Each row is a point. Each copy is the shape, with its points in the same order, turned, moved and blurred by noise. Is it also mirrored, or only turned?

Shape (8 x 3)
[[ -4   2  19]
 [-23  29  13]
 [-27  39  27]
 [ -1   1 -14]
 [ 19  44  -4]
 [-37  -5  30]
 [ -2   6  -3]
 [ 20  52  -9]]
Copy 1 (8 x 3)
[[  6  -1  20]
 [-11  31  17]
 [-18  37  29]
 [  0  -4 -14]
 [-46  -1  -2]
 [ 24  24  31]
 [ -5   0  -2]
 [-51   2  -6]]
Copy 1 is: mirrored
Copy 2 (8 x 3)
[[ -6   4  21]
 [-28  26  20]
 [-35  38  35]
 [ -4   6 -12]
 [  7  55   2]
 [-42 -10  30]
 [ -5  14  -1]
 [ 11  60   0]]
Copy 2 is: only turned
Copy 3 (8 x 3)
[[ -5   0  14]
 [-14  26   7]
 [-20  36  18]
 [  3  -2 -23]
 [ 34  33  -2]
 [-39  -2  19]
 [  4   4 -14]
 [ 36  39 -11]]
Copy 3 is: only turned

Shape (9 x 4)
[[ -3 -16   9  46]
 [  6   6  -9  53]
 [-13   2 -32 -12]
 [ -2  -6  -4  -6]
 [  9  23 -14 -14]
 [ 20 -27 -22 -22]
 [ 36 -15 -47   6]
 [-16  31  -6   4]
 [  3   9 -23  57]]
Copy 1 (9 x 4)
[[-14 -40 -48  15]
 [-21  -8 -56  26]
 [ -4  14   8  35]
 [  3  -4  -7   9]
 [ 11  23 -18   5]
 [ 29 -14   9  31]
 [ 31   1 -31  59]
 [-15  25 -24   1]
 [-17  -5 -60  38]]
Copy 1 is: mirrored
Copy 2 (9 x 4)
[[  3 -14  -2  54]
 [-17  -2 -14  56]
 [  2  12 -32 -13]
 [ -1  -2  -8  -2]
 [-15  20  -4 -15]
 [-10 -28 -19 -25]
 [-46 -25 -39   0]
 [  2  33 -17  12]
 [-21   0 -27  58]]
Copy 2 is: mirrored

Shape (11 x 8)
[[ 32   1  17  -8  20 -33  -8  22]
 [ -4  -9  10  -4  24 -18 -22  23]
 [  6   9  -7  13  22 -16  -6  36]
 [-11 -15   6   8 -28  13   3  16]
 [ 27 -15   7 -15  29  22 -14  27]
 [-26  56  -4  13  18  35   2 -27]
 [ -8  26 -13  45   7  32   4 -30]
 [-25 -15  -3  20  -5   7  13 -18]
 [-12 -12 -26  -2 -15  11  19  -5]
 [-14  -9  10   2 -17   9  19   5]
 [-22  -8   3  13   3  40  40  -3]]
Copy 1 (11 x 8)
[[ 35  -4   8 -15  23 -19 -16  -1]
 [ -5 -11  -1 -11  25 -10 -30   9]
 [  6   4 -13   8  27 -18 -15  22]
 [-12 -11  -5  10 -27   4   4  14]
 [ 25 -15 -17 -10  23  30 -22   6]
 [-37  60 -11  22  14  25  -3 -27]
 [-27  27 -27  47   1   8   5 -34]
 [-36  -9 -15  14  -9  -4  14 -16]
 [-20   1 -35  -7 -17  -1  21   0]
 [-19  -4   0   4 -15   6  18   5]
 [-33  -5 -11  20   2  30  36  -3]]
Copy 1 is: only turned
Copy 2 (11 x 8)
[[ 25  10  22  -1  21 -13   5  33]
 [-10  -8  12   5  23   2 -11  30]
 [ -5  17   2  20  23   2   8  38]
 [-16  -4  11  20 -24  23   9   3]
 [ 14  -8  -1  -9  25  36   5  28]
 [-32  53  -7  -2  30  31  11 -45]
 [ -9  27 -14  29  21  25   8 -48]
 [-27  -9   5  22  -1   6  16 -30]
 [-24 -12 -16   2 -15   9  21 -17]
 [-18  -2  19  10 -13  17  23  -6]
 [-30  -8   5  11   5  38  46 -26]]
Copy 2 is: only turned
Copy 3 (11 x 8)
[[ 29  -8  20 -14  11 -31  -3  25]
 [  7 -21   3  -6  17 -18 -27  21]
 [  7  -2 -10   8  14 -21  -5  36]
 [-12 -30 -10  10 -34   9   0   9]
 [ 33 -20   5 -14  15  26  -9  32]
 [-21  42   0  27   1  33  -9 -25]
 [ -2  19 -15  53  -5  21  -1 -26]
 [-23 -31 -14  26  -5   5   3 -20]
 [-14 -22 -36  -1 -12  10  12 -13]
 [-24 -27  -1   7 -21  10  13   4]
 [-26 -20  -5  23  -4  36  27  -1]]
Copy 3 is: only turned

Shape (12 x 9)
[[-30  15 -37   7   7  -5 -14 -19   7]
 [-25  16 -15  14  -3  -5 -32 -22  18]
 [  4  -2  14  19 -16  -8  13 -13  17]
 [  9 -15  15  14   7  20   3 -13  10]
 [ 17 -49 -14   9  -9  -4  -7   9  12]
 [ 18   6   0  10 -18   8   1   3  -6]
 [-39   4  11  17   9  -2  -3  11  12]
 [ 10  18   8   7  23   5   7  -5 -15]
 [  6   9   7 -23  -2  -4  12  -3 -14]
 [ 18  -3  -9   0  -9  -3   6   1  36]
 [ 15 -39  15  10  36  -8 -23   6  -3]
 [  0  16 -12  14 -11  -7  10 -10 -12]]
Copy 1 (12 x 9)
[[-16  17 -41   2  -2 -14  -9 -23   3]
 [  0  23 -22  -1 -15 -19 -19 -32   1]
 [ 13  -8  13  18 -19  -9   9  -9  12]
 [ 19 -15  13   7   8   7   2 -25  -2]
 [ 22 -49 -10   0   3 -17 -13   4   3]
 [ 24  -4  -5   8 -19  17  -2   2  -7]
 [ -8  12   8 -11   2 -29   7 -15 -15]
 [  4  16   7   9  12  24  -3   0  -8]
 [ -5   2  10 -13  -5  27   0  12   7]
 [ 29  -7 -10  -3  -9  -8  13   0  27]
 [ 18 -22  22   3  36  -7 -35  -2  -4]
 [ -4   7 -15  18 -15  12   1   3  -3]]
Copy 1 is: mirrored
Copy 2 (12 x 9)
[[-49  -9 -18  -8  -4  -5  -6  -8 -23]
 [-49  -6   4  -1 -15   3 -25  -8 -13]
 [ -3 -10  25   0 -20  -1  13  -9   3]
 [ -3 -23  28  -7   6  24   5  -9   3]
 [ 21 -53  -1  -1  -6  -6 -11   1   6]
 [  9  -4   9  10 -15  16   5  10 -13]
 [-44 -11  25  12  11  -5   5  14   7]
 [ -3   6  21   0  22  13   9   4 -33]
 [ 15  26   1  -2  14   2   3   7  -7]
 [  0 -18  11 -26 -26  -6   5   6   2]
 [  9 -43  31  -2  42  -6 -21  -4  -6]
 [ -7   3   2  15 -11  -1  13   0 -23]]
Copy 2 is: mirrored
Copy 3 (12 x 9)
[[ 15  12 -36  -5  11   0  13   7  24]
 [ 25  10 -17  -1   6  -2 -10   2  40]
 [ -1 -11  14  16 -19 -11  17  -8  28]
 [  1 -28  20  11   4  12   5 -14  21]
 [  0 -60 -11   4 -14 -11  -4   9  13]
 [  4 -10  10  17 -15   9   4   1 -10]
 [  8  -4   9   0  12   4  20  26  37]
 [ -9   0  15  19  19   3  10  -9  -7]
 [ -6  -1  20 -12   3  -6  16  -1 -16]
 [-28  -7  -5  -1 -18  -5 -10  -8  23]
 [  5 -51  23  10  34 -14 -16   8  11]
 [  1   8  -6  20  -7  -5  23   1  -3]]
Copy 3 is: mirrored

Shape (18 x 12)
[[ 29  -6  -9   4 -37   7 -29  27 -16 -15  -1 -10]
 [ -5 -18 -21 -18 -10 -23  13   0  -8  27  15   7]
 [  8 -24 -11  24   8 -33 -11  11  -5  17  15  -1]
 [ 22  22 -23 -16  -5 -17   8 -15  19   3  23  24]
 [  5  30  -4   7   5  20  17  14 -45  10  -6 -16]
 [-20  -4 -25 -12  -8  -5  -6 -16 -14  20 -13  22]
 [  5  -9 -28  11  -4   6  -7  -3 -27  23 -21   6]
 [  2  -2 -15   8  27   1 -28   8   9   0   4   3]
 [-19   3  -1 -11 -25   9   3  -3   4 -15  -7  -2]
 [  2  42   5 -18   8 -24  20  15  31 -13 -14   6]
 [ 37  10 -36  -7  20   9 -30  23 -21  12   1 -24]
 [-18  31 -22   3   8 -30 -27  27 -31  29   2 -19]
 [ 12  10 -38 -14  -3 -16  -8 -24  -5  19  17 -15]
 [-21  18  32  41  11  10  -7  17 -24  -5  43  21]
 [  4  15  15  -9 -15   4  -2 -34 -27 -11  -1  34]
 [ 18   0  -8  -7 -34 -18  18  -9  25  15  -2 -20]
 [-34   7  48 -10 -16   4 -15   9  18  13  -4  24]
 [  3 -20   8 -16  13  21 -12 -13  -1 -28  -7   1]]
Copy 1 (18 x 12)
[[ 22 -19   3  14 -34  -8 -39  30   0 -16 -12  -8]
 [ -5 -23 -17 -24 -16 -24  14  15   0  26  -4  12]
 [ -5 -23  -1  17   1 -44  -7  19   1  28   1   4]
 [ 17  23  -6 -21 -16 -20   0  -7  19  12   8  32]
 [ 15  20  -3  -1   4   9   6  33 -36  -3 -21 -21]
 [-18 -13 -18 -19 -10  -5   0  -5 -14  11 -30  25]
 [  7 -14 -13   5   0  -2 -10  13 -19  15 -39  11]
 [-10  -3  -2   6  24 -15 -32   9   4   7   4  10]
 [-17  -6   2  -8 -23   9   0   1   8 -20 -12  -6]
 [-10  43  12 -28   3 -24   4  17  41 -20 -16   4]
 [ 35   0 -22  -8  16 -12 -50  30 -13   7  -6 -10]
 [-24  19 -21 -10  -2 -37 -28  35 -32  20 -19 -21]
 [ 14   3 -27 -23 -10 -20 -16 -13  -4  29  -2  -3]
 [-30  22  32  37  -4  -7   2  27 -38   4  30   8]
 [  6   4  29 -13 -23  -2   8 -15 -28 -11 -18  28]
 [ 11  -3  -1 -13 -30 -10   6   1  41  22 -17 -14]
 [-56   2  47 -15 -23  10  -8  22   9   1 -10  15]
 [ -2 -26  21  -9  13   8 -15 -10   1 -24   0   5]]
Copy 1 is: only turned
Copy 2 (18 x 12)
[[ 12 -34 -13 -12 -17  11 -60  21 -29 -10   3   7]
 [-11 -21 -18 -20   0 -40  -7   2 -14  28  13  10]
 [  8 -23 -11  28   1 -33 -16  30 -15  22   4   1]
 [ 17   3 -18 -19   1 -32  -9  -2  19 -14  21  23]
 [ -3  20  -3  -9  18  21 -13   8 -49  12 -11  -1]
 [-25   1 -14 -10 -28 -34  -5  -5 -14  14  -3  25]
 [ -2  -5 -30  -1 -22 -14 -12   2 -32  21 -18  11]
 [ -2   4 -21   8 -23  -4 -13  45   7   7   3   4]
 [-27 -20   0 -27 -15   3 -12  -3  -1 -14  -3   5]
 [ -4  13  13 -36  23 -14 -12  26  34 -23 -16  12]
 [ 24  14 -41 -10 -12   2 -38  42 -27  15  -2 -15]
 [-23  23  -2   1   7 -27 -55  31 -31  38  -2   3]
 [  3  10 -32 -10  -9 -34 -25  -4  -7  12  21 -11]
 [-15   7  28  47   1  24  -6  27 -21  -3  32  30]
 [  1   7  19  -6 -38 -14   3 -13 -20 -26  11  20]
 [ 10 -32  -9 -23  10 -16 -26 -19  14   4  -2 -11]
 [-19 -18  49 -10 -32   6 -10  15  20  13   5  28]
 [-10 -16  -9 -12 -42   5  17  29  -6 -17   2 -15]]
Copy 2 is: mirrored
Copy 3 (18 x 12)
[[  8 -10  -8   9 -37   6 -20  26  -9 -14  15 -19]
 [-17  -6 -32 -13   1 -19  12   7 -10  25  13   9]
 [ -6 -15 -18  21  18 -32 -17  13  -1  27  23  -7]
 [ 10  19 -20  -5   4  -6   0 -10  10   0  19  38]
 [  1  29  -4  18   5  26  12  20 -47  15   3 -14]
 [-32  -1 -26 -11  -1  -6 -10 -13 -18  19 -20   9]
 [ -5  -5 -24  19  -9   6 -13  -4 -27  27 -17  -4]
 [ -6   3  -6   1  27   7 -36  11   5   4  -1  -5]
 [-31   4  -2   0 -12  11  12   0   1 -15   0 -10]
 [  9  39   9  -6  21 -15  26  10  23 -24 -16   9]
 [ 32  15 -27  -9  10  15 -33  28 -16  11   8 -26]
 [-19  44 -21   2  11 -26 -25  32 -21  25  -1 -24]
 [  4  21 -37 -17  -2 -11 -18 -19 -13  19  21  -4]
 [-44  22  30  38  27  14 -20  31 -23  13  38  20]
 [-19   5  20   0 -14   2  -1 -20 -34  -5   1  33]
 [  2   9 -11  -2 -19 -15  23 -15  27  13  13 -13]
 [-56   8  43  -6  -8   2   2  18  22  15 -10  14]
 [ -7 -25  13 -15  17  22 -14  -8 -11 -16   1  -9]]
Copy 3 is: only turned

Shape (16 x 12)
[[ 19  37 -30  15  22  -6  -2  10 -15  -9 -40  13]
 [ -3 -23  -4  27  -8  -4 -36  -5 -21  -7   8  -5]
 [-12 -25   0  18  18   6  -6  -3  12  20  45  -9]
 [-19  44   4  38  17 -10   5  17 -29   4 -55  17]
 [-20  -1  -9   1 -32   4 -26 -19  19  28  31  21]
 [ -6   5 -32  36 -10   4  35  26 -13 -14 -35  18]
 [  0 -31  -2  -7  -4  16  -9  10   3   6  19  24]
 [-22 -22  -2 -17  -9   6 -30   0  19  15  -5 -32]
 [-21 -25 -23  36  -2 -13 -19  -6   4  21   7  23]
 [  2 -31  13   7  -2 -12 -19   4 -17  32  -1   8]
 [-16 -34   9  -1   5  31 -14 -32  13   5   3   7]
 [-29 -16 -20 -12  -8 -22   9 -24  -4  14  22  17]
 [-16  12 -17  27  10 -11  13  44   0 -19 -18  41]
 [ 11  -8  13  -1 -28  -2  12 -18  36   6   5 -10]
 [-12  22  -7  24  -4   9  15  27 -32 -19 -11  13]
 [  7 -18 -11 -20 -28  44   8 -14  27  41  10 -24]]
Copy 1 (16 x 12)
[[ 45  12 -24  -3  37  22   9  40  -9 -14 -14   8]
 [ -1  -7 -14  32  -8 -11 -10  16 -15 -17  34  -4]
 [ -9 -15 -16   3  -2  -9 -10 -32  24   3  41 -11]
 [ 33  25  -4  19  32  17  55  47   4  -4  -1  24]
 [-37  -1  -9 -19 -30  -4 -16   9  11  14  19  29]
 [ 55  -8 -19   1  -8  12  30  41  35 -29   5  22]
 [ -7 -38  13  -6 -13  10 -12   3  16  -5  14  -5]
 [-14   9   4  23 -23 -24 -12  -2  16   7 -13 -24]
 [-12 -27 -39  20  -9  -6  -3  20  21   9  27  21]
 [  5 -22   1  23  -6  -8   5  14  -9  23  20  -3]
 [-15  -8  -1  19 -28  18 -11 -26  12  -2   1   5]
 [-24 -29 -35 -19 -26  -7  16   2  -2   6  -2   8]
 [ 15 -17  -5  -1  23  15  28  48  36 -28   5  17]
 [  9  -4   8 -10 -24 -24  -7 -28  17   3 -12  27]
 [ 29   3   0  -5   2  14  38  37   7 -33  18  10]
 [ 10  15   4 -21 -50  -1 -28 -23  30  27   0 -16]]
Copy 1 is: only turned
Copy 2 (16 x 12)
[[ 21  29  18  -5 -45 -24 -15 -19  -1   4 -27   2]
 [ 10 -28   0  39  -5   2 -34  12 -21   4 -13 -19]
 [  7 -15 -25  47  29 -11   6   3 -14   8   8   3]
 [  4  44  34  20 -47 -43 -21 -25   4  17   9 -33]
 [-35   4 -17  32  19  -4 -27  38  -8  -2   5  18]
 [ 11  -4  28  28 -60 -25   3 -14  24  -3   8   1]
 [  4 -33  -9   9  14  -8  -9  21   2  -3  18   0]
 [-13 -12 -28  23  21  28 -33  -9   9  -2  -6 -15]
 [-11 -19 -22  54 -10 -32 -26  12   1  15 -14   3]
 [  8  -4  -4  24   5  -9 -20  34   7  34  -2 -25]
 [-20 -33   4  23  34  -4 -18 -13  -1  17   5   8]
 [-45 -14 -22  22 -16   1   4  23 -16  24   4   0]
 [ -3  -3   6  17 -42 -60  -6  -1  11 -17  -2 -22]
 [-23   2  11  24  25  24   9  11  22 -15 -14   0]
 [ 11   9  22  20 -45 -25  -7 -11 -15 -11  32 -18]
 [ -4   3  -9  17  32  42  -6   4  29   3  20  36]]
Copy 2 is: mirrored

Shape (18 x 12)
[[ -9  32   4  -1   4   4 -16  51 -11   5  -9   6]
 [-52  -4  36  -4  -9 -10 -11 -10  20 -17  -8  31]
 [  2   2   4  10   8  17 -11   2  20   5  -2  -4]
 [-10  54   8 -32   8  -3   1 -11  -8   8  -8   4]
 [  7  -4  11   8 -20  -1  -2  -6 -15   7  30   5]
 [ -8 -12   0   4  -3  15   5  -1   9  15  -4  20]
 [  7 -10  -2   6  15 -15   5  27  20  -1   5  -1]
 [  8  -7   3  10  22  -2 -11   6  -5  11  21   5]
 [  8  -1   3  -3   6  17   4 -12  18 -40   1  -1]
 [  7   8   7  -7 -40   4  -1 -11  -9  12   2   9]
 [  5  23   1   9  19 -13 -21  -9  21  16  -9   0]
 [ -9  19   4   1  17 -10   6  18 -18  13  -6  -5]
 [ -1  -8   6 -14  21  13  -5  -1  21  -2  -6  -5]
 [  5   1  17  -9   6  -4  -2 -10   7  11   0  -3]
 [  3   3   9   3 -13  -2   6  -3  -7  13  -6  -8]
 [ -9  11  21  12  21  24   5  -3  17  -3  53   9]
 [-48 -13   2 -12 -13 -10  -1   9  -4 -10   1   2]
 [  4  -9  -1   7  21 -15  -9  -2  16  16  -9  -1]]
Copy 1 (18 x 12)
[[-21  25   1 -21 -24  -5 -27  28  10  25   9  -3]
 [-35   1  11  19 -18 -13 -15 -32  21  -5 -17  45]
 [-11   1   2   2   0  22  -9 -11  24   8  10 -10]
 [ 11  42  21  -3 -10 -15  -3 -20  -5  38   4   7]
 [ 18  -9  11  19  -5   6  -2  14  10  -7  23  15]
 [ -8 -15   2  -3   4  20   3  -4  16  16  -3  17]
 [-18  -9   0  -7  10 -10   0  10  26  -3   3 -20]
 [ -3  -9  11   5  21   5 -20  10   7   2  17  -7]
 [-13  21  -3  -2   6  17  17 -24  11 -25  11  -1]
 [ 29  -4   9   1 -27   9   7  -2  12   7  11  22]
 [ -5   0  20  -6   1  -4 -19 -28  21  23  18 -20]
 [-13   8  18   0  -6  -8  -7  15  -7  26   5 -13]
 [ -9   9  -3   1  13  15  -6 -18  14   2 -12 -13]
 [  8   1  17   8   2   3  -5 -12  14   6  -5  -6]
 [  9  -7  16   6 -19   7   7   1   6  10   3  -5]
 [-13  24   8  36  35  16  -6   6  30   3  27  15]
 [-23  -6 -19  22 -20 -15  -3  -3  -4   4 -12  22]
 [-10 -20  12  -3   9  -2 -12 -14  15  11   1 -20]]
Copy 1 is: mirrored
Copy 2 (18 x 12)
[[-21  15   4 -15   0 -18   2  46   1   9 -26 -28]
 [-47 -16  41  -9   3  -7  15 -17  -9  13 -44  32]
 [-12  -1  12   2  -7  16  -3   9  26  15 -11   3]
 [-17  49   9 -27   3  10  18 -13  -3   3 -31 -18]
 [  0  14  31   3  -9   1  10   6  -9  10  18  18]
 [-14  -7   3  -7   6  11  12   4   9  28  -4  20]
 [ -9 -14  15   8   7 -22  -4   6  28  19   2  -6]
 [-10  13  24   6  19   3 -17  15  16  11  11   1]
 [ 10 -11  18  -7  -6  14   3  -9  24 -23 -17   9]
 [  3  23  10 -11 -22   5  16  -3 -13  20   3  16]
 [-25  26   9  15   4   6 -18  -5  19  19 -25  -9]
 [-21  17  10   1  15  -6   5  11  -3   5  -1 -25]
 [-13  -8  11 -13   6  16  -6  -6  23  12 -14  -4]
 [ -6   7  18  -1   4  11  -3  -9   6  23  -7  -4]
 [-10   9  10   3  -7   7  10  -3  -8  16   3  -8]
 [-14  16  60  -9   7  18  16   8  43   1  14  14]
 [-42 -18  13 -25  -2 -18   5  -4 -12  -4  -1  10]
 [-21   2   6  15  14   2 -21  -8  19  26  -6  -3]]
Copy 2 is: only turned
Copy 3 (18 x 12)
[[ -2  12  -5  -3   3  16 -25  47  12  18   8   0]
 [-33  33  33   2 -22 -20  -7   9  20 -42  14  10]
 [ -9  -6   4  10   2   7 -11  -6  23  -3 -13  -4]
 [ -3  43   7 -26   5   5 -23 -12  12  26  12  18]
 [  8 -10   7  18 -15  -5   2 -11 -16   2  13  11]
 [-19  -6  14   9  -9   0  16   0  21   2  -7  15]
 [-12 -17  -2  -7  13 -10   4  12   9  -5  -2 -23]
 [ -8 -22   3   9  15 -12 -13  -1  -5   4  -4   9]
 [ -7   0  -3 -16   0  21   0 -22   8 -35 -11   0]
 [ 13  10  11   5 -36   2   9 -11   1  14   5  13]
 [ -4  11  -6   1   9 -22 -25 -11  28   8 -14  -4]
 [-12  18   0   1  18  -2  -7  18  -6  21  -1   1]
 [-20  -5  18 -10   8   8  -9 -11  17  -7 -18  -6]
 [ -4   4  20  -3   3  -8  -5 -15   5   4  -9  -2]
 [  1  13   9   9  -9  -2   8  -5  -3  13  -9  -2]
 [-12 -20  12  20  27  11 -15 -23  10 -19  34  12]
 [-45  18  15   0 -25  -2   0  14 -11 -10  13  -5]
 [-16  -6   4   0   9 -24  -6  -3  14   4 -23 -10]]
Copy 3 is: only turned

Shape (15 x 12)
[[-11  19  20   2 -12  -3  19  12  -2  -4  -7  -3]
 [ 21   9 -33  -6   3  12   3   6  -8  14 -10  16]
 [-13  15 -12 -20  34   6 -19  12   3  -3  25 -15]
 [ -4  26   8  25 -14 -27   2  -8 -46   0 -32   5]
 [-34  18  -8   5 -21 -22  27  10 -19  -3 -20  -4]
 [ 19 -10 -17 -11  -6  -8   9 -10 -10  39  11   3]
 [-29  12  27  -2   9 -21  -8  11  -8 -21  14   2]
 [ -2 -16 -13  -3  -1  16  24  -5   0   8 -17   8]
 [-20  -4   0  -8  15  15 -28  32  -7   5  21 -14]
 [ 10   5  -8 -28  -7   9   5   2  -3  34  -9  -3]
 [ 13  -9 -11 -31  16 -11 -21  27  -5   9   8   2]
 [-36  14  21   3  33 -17  -3  25  -3  -2  -5 -13]
 [-14  -2  -3 -17  14  -2 -23  12   9 -10   2 -31]
 [-16  28   1  36 -18 -31  -3   4  -6   1 -27  10]
 [ -3   0 -19 -26  -4   7 -12  -8  -6  27 -11  16]]
Copy 1 (15 x 12)
[[-22  20   8   4  -4  -6   7   9  15   5 -13  -2]
 [ 18  12 -33 -18  10   8  -4  -6   5   9 -17  18]
 [ -8  -3 -17 -23  32 -21 -16   5  -1 -13  15 -23]
 [-22  14  -6  28 -18 -14 -14  -9 -30   8 -33  29]
 [-52   3 -18   1 -19 -10  11   2  -5  -1 -19  22]
 [ 19  -1 -21 -22 -10 -11   6 -17  -3  36  -6   6]
 [-30   6  23   2   7 -32  -9  15   2 -11   9   6]
 [ -2 -10 -10 -14   7  21  13   0  14  10 -22  14]
 [ -7  -8 -18  -6  18 -12 -21  32   1   5  22 -23]
 [  3   5 -20 -31  -2  -5 -13   0   9  31 -23  -7]
 [ 20  -8 -21 -26  15 -38 -17  20   4   9  -3   3]
 [-41  -6   0  11  31 -33  -4  17   0   6  -4  -7]
 [-12 -23  -6 -10  14 -24 -23   7  12 -13  -5 -24]
 [-36  15 -17  34  -9 -17 -14 -14   6   7 -13  28]
 [  2  -5 -21 -33   4   5 -27  -7   2  24 -10  12]]
Copy 1 is: only turned
Copy 2 (15 x 12)
[[-21  27  17   2 -10  -2   2  15   5  -7  -5  -9]
 [ 29   2 -22  -9   2  -2  12   9 -11   3   3  23]
 [-11  12 -25 -34  36  10  -9   9  -6 -20  20 -14]
 [ -4  25  16   7 -22 -44 -17   5 -32  -7 -24   7]
 [-28  13  -2  -5 -30 -32  16  23  -5   5 -11 -10]
 [ 26 -17  -3 -13  -1 -16  -2   0  -5  24  19  -1]
 [-39  16  14 -17  15 -21 -14  21   5 -27   4 -13]
 [ -2 -19   0   3  -7  11  19   6 -14   5   0  -3]
 [-15  11 -13 -25  14  21 -22  33 -16 -17  31 -17]
 [ 17   2  -1 -28   0   8  -1  11  -8  29   1  -4]
 [ 19 -10  -3 -41  22  -6  -7  36  -5 -16  17  -9]
 [-38  20   0  -8  29 -15 -10  33 -11 -12  -8 -29]
 [-10   2 -15 -25  11  10 -17  24   1 -23   3 -37]
 [-15  25  -5  21 -13 -40 -18  29   3  -3 -18   8]
 [  9 -12 -10 -31  -2   0  -8  14  -2  20  -4  13]]
Copy 2 is: only turned
Copy 3 (15 x 12)
[[-23  27  17  -3  -4  -1  15  17 -16 -12   0 -16]
 [ 27  16  -7   0  -7  14  16   7  -6  17 -24  10]
 [ 15   5   7   0  20  13 -30 -17  -3   0   0 -21]
 [-18  32 -11  16 -10 -31  16  16 -60  -2 -19   7]
 [-22  34  12   4 -29  -5  19 -11 -36 -23 -18 -10]
 [ 23  -3  14  -7  -3 -12  33 -12 -10  27 -10   8]
 [-24  16  24  -1   6  -8 -26   1 -26 -19  13  -4]
 [ -6   0   3  -4  -4  14  33  -1  -1  -7 -27  11]
 [ -2 -17  15   6   0  18 -30  -3 -12  11  -4 -28]
 [  9  11  10 -21   0  -1  23  -3  -4  26 -26 -15]
 [ 30  -3  26 -16   3   2 -22   4  -9  15 -20  -2]
 [-24  15  31  21  13  -5 -27  -4 -16 -17 -18 -21]
 [  6 -10   7 -11   8  -5 -25  -5  -6 -19 -13 -30]
 [-20  37  -3  25 -32 -33   5  13 -22 -11 -10   2]
 [  2   9  -5 -20  -7   0   7 -13  -3  27 -27   6]]
Copy 3 is: mirrored
Copy 4 (15 x 12)
[[ -4  11  16  -3  -3 -12  28  17   6 -13   2   1]
 [ 12   4 -30  -9 -22   3  14   3 -18  18 -22   8]
 [-13  12 -19 -13  37  -3  -9  -6  -3  19  -2 -13]
 [  1   8  29  15 -31 -42   2   6 -26 -18 -19  18]
 [-24  -9   8  -2 -18 -33  30  16 -14 -25 -12  -8]
 [ 19 -27  -9   0 -18  -4  23 -14  -8  34  -6   1]
 [-17   1  16 -12  27 -23  -2   5   6 -19  13  13]
 [  5 -14  -7  -3 -13  22  30   0 -10  -7 -23   2]
 [-25  -4  -9   3  27  10 -16  18  -4  20  10  -4]
 [  7  -7   3 -17 -19   8  20   5  -6  34 -13 -11]
 [ 11 -17 -17 -24  16  -4 -12  18  -6  29  -6   5]
 [-29   4  18  -1  42 -19   6  18   0  -2 -17   7]
 [ -9  -5  -2  -7  25   0 -18  10  11   4 -12 -24]
 [-20   8   9  14 -27 -42  10  10  10 -18 -23  24]
 [ -8 -13  -6 -25 -23  10   3  -9 -12  25 -17   3]]
Copy 4 is: only turned
